Each wall is flat, endless, passes through zero and stands at right angles to its row. A trip goes straight from one point to another. List the walls that it crosses, first one first.

Walls:
(1): [59  5]
(2): [ 22 -38]
(3): [13 48]
(4): [-11  44]
(5): [ 39 -25]
(6): [ 7 14]
Trips:
[-44  -2] to [-13  35] => 3, 6
[ 37 -45] to [ -3 -29] => 1
[-25 -31] to [-12  18] => 2, 4, 3, 6

Walls:
(1): [-35  11  -6 -20 -21 -25]
(2): [-19  -5  10 -19  -2   3]
(3): [  1  -3 -20   1  28  32]
(4): [ 21  18  15 -13  11 -12]
(5): [ -5  22 -19   5 -40  -4]
(6): [ 23  31  -7 -29  15  18]
Trips:
[  5   0  13  -7 -36 -36] to [ 18   8 -26   2 -21  11] => 2, 6, 4, 1, 3
[ 16 -13 -22   8  11   6] to [ 0 12 18  2  0 18] => 4, 2
[-10   2  10 -34  47  -9] to [  4  22   9 -19   9   4] => none
[ 38 -16  -1  -5 -22  -4] to [  2 -11  11  34  -3 -13] => 6, 4, 5

Walls:
(1): [-24  15   3 -11  -7  36  -4  40  -5 -12   5]
(2): [ -8   6   6 -37 -10 -35 -19   1 -18  20  -7]
(3): [  6   5   4   6 -26  19 -14  -5   5  10  -5]
(4): [ -5  25  -1  15  -6 -22  22 -10  17   7  22]
(5): [ 14  21  11  28  -5  24 -18  19 -42  19  11]
(6): [ 10  27   8  18 -17 -13   7  19  22  -9  14]
(7): [ -3  26  39 -11  42  21 -18  11  -2  35 -23]
(8): [ 11  21   1  11  19  -3  -1   1   0 -26 -36]
(9): [ 20 -16  -2 -34  24  -7  20   8  23 -22 -14]
Trips:
[ 39   1   6   2  15 -10  -6  39  15  24  -2] to [  6  21  18   1 -30  18   6   8   4  27   4] => 3, 1, 4, 8, 9
[  5  -3  -9 -34  25 -16   7 -43  15  -1 -26] to [ 13 -20 -36  -3 -30  -2 -30 -36 -16   3  22] => 7, 8, 3, 9, 5
[ 19  34   2  30   4  -4   3   9  11 -28  17] to [ 12  46 -35  39  31   4  43   0   9   1  11] => 1

Walls:
(1): [ -6  42  -5  -4  -8 -13 -42 -13  13   1  22 -15   4  32   0   6  -9 -32]
(2): [-17  -8 -31 -20  -3 -16   5 -13  -6  39  11 -27  11   5  -6  22   8  32]
(3): [ 31   1  11  -7 -17  18  16   6  -6 -23   0 -34 -14   3  -9   9 -15 -31]
(4): [-18   0   0 -13  20   8  26   9  -7  -5  -8  12   1 -17 -35  19 -12 -54]
(5): [ -7 -19 -25  -8 -46  10  16   8 -15   2  -2 -32  13  10 -13 -33 -38  20]
(6): [-14  -4  12  -3  -6   2  -1  31  11 -14  -7 -37 -26   8 -22   3 -17  15]
(7): [ 39 -14   1  13  -4   2   3   2  24  40  -7  37  14  43  -8 -15  22   3]
Trips:
[ 12  10 -11 -39  22 -12  -4  13  38  24  -9  41   7   0   7  24 -38  -9] to [  2  -4  11 -35  16  13   0  17   9  19 -10   7  31 -29  10   3  15   6] => 1
[  0  17  16   3  12  -2   4 -14  30  18   3  36   2  14   0   3  -6 -31] to [ 24   2  -2  -6 -22 -12 -31  -1 -45  33  23  33 -31  -2  18  51  32 -12] => 2, 4
[-44  12  28 -10 -31 -33  11 -12  -3   8  -9  -3  -1  20  14  28   6 -21] to [-17   8  -3 -39 -33 -27   8 -24 -15  -7  -5  -7  15   4 -26   5  -2 -29] => 3, 5, 6
[ 11  -1   8  24 -14  -1  -3  41  -9   0 -30 -21 -20   2  -1  44   4 -60] to [-37  -8 -13 -27  14 -26   8 -15   8   4  34 -35  10  -8   7 -33  15  -1] => 2, 5, 3, 4
[ 27   4 -27 -11  50  -9  -6  14 -19  27  19  -1 -35 -11 -38   9  12  14] to [-15  10  16   1   9  -9   6  -6  18  -3 -34 -17   1 -18 -19  30  19 -13] => 7, 3
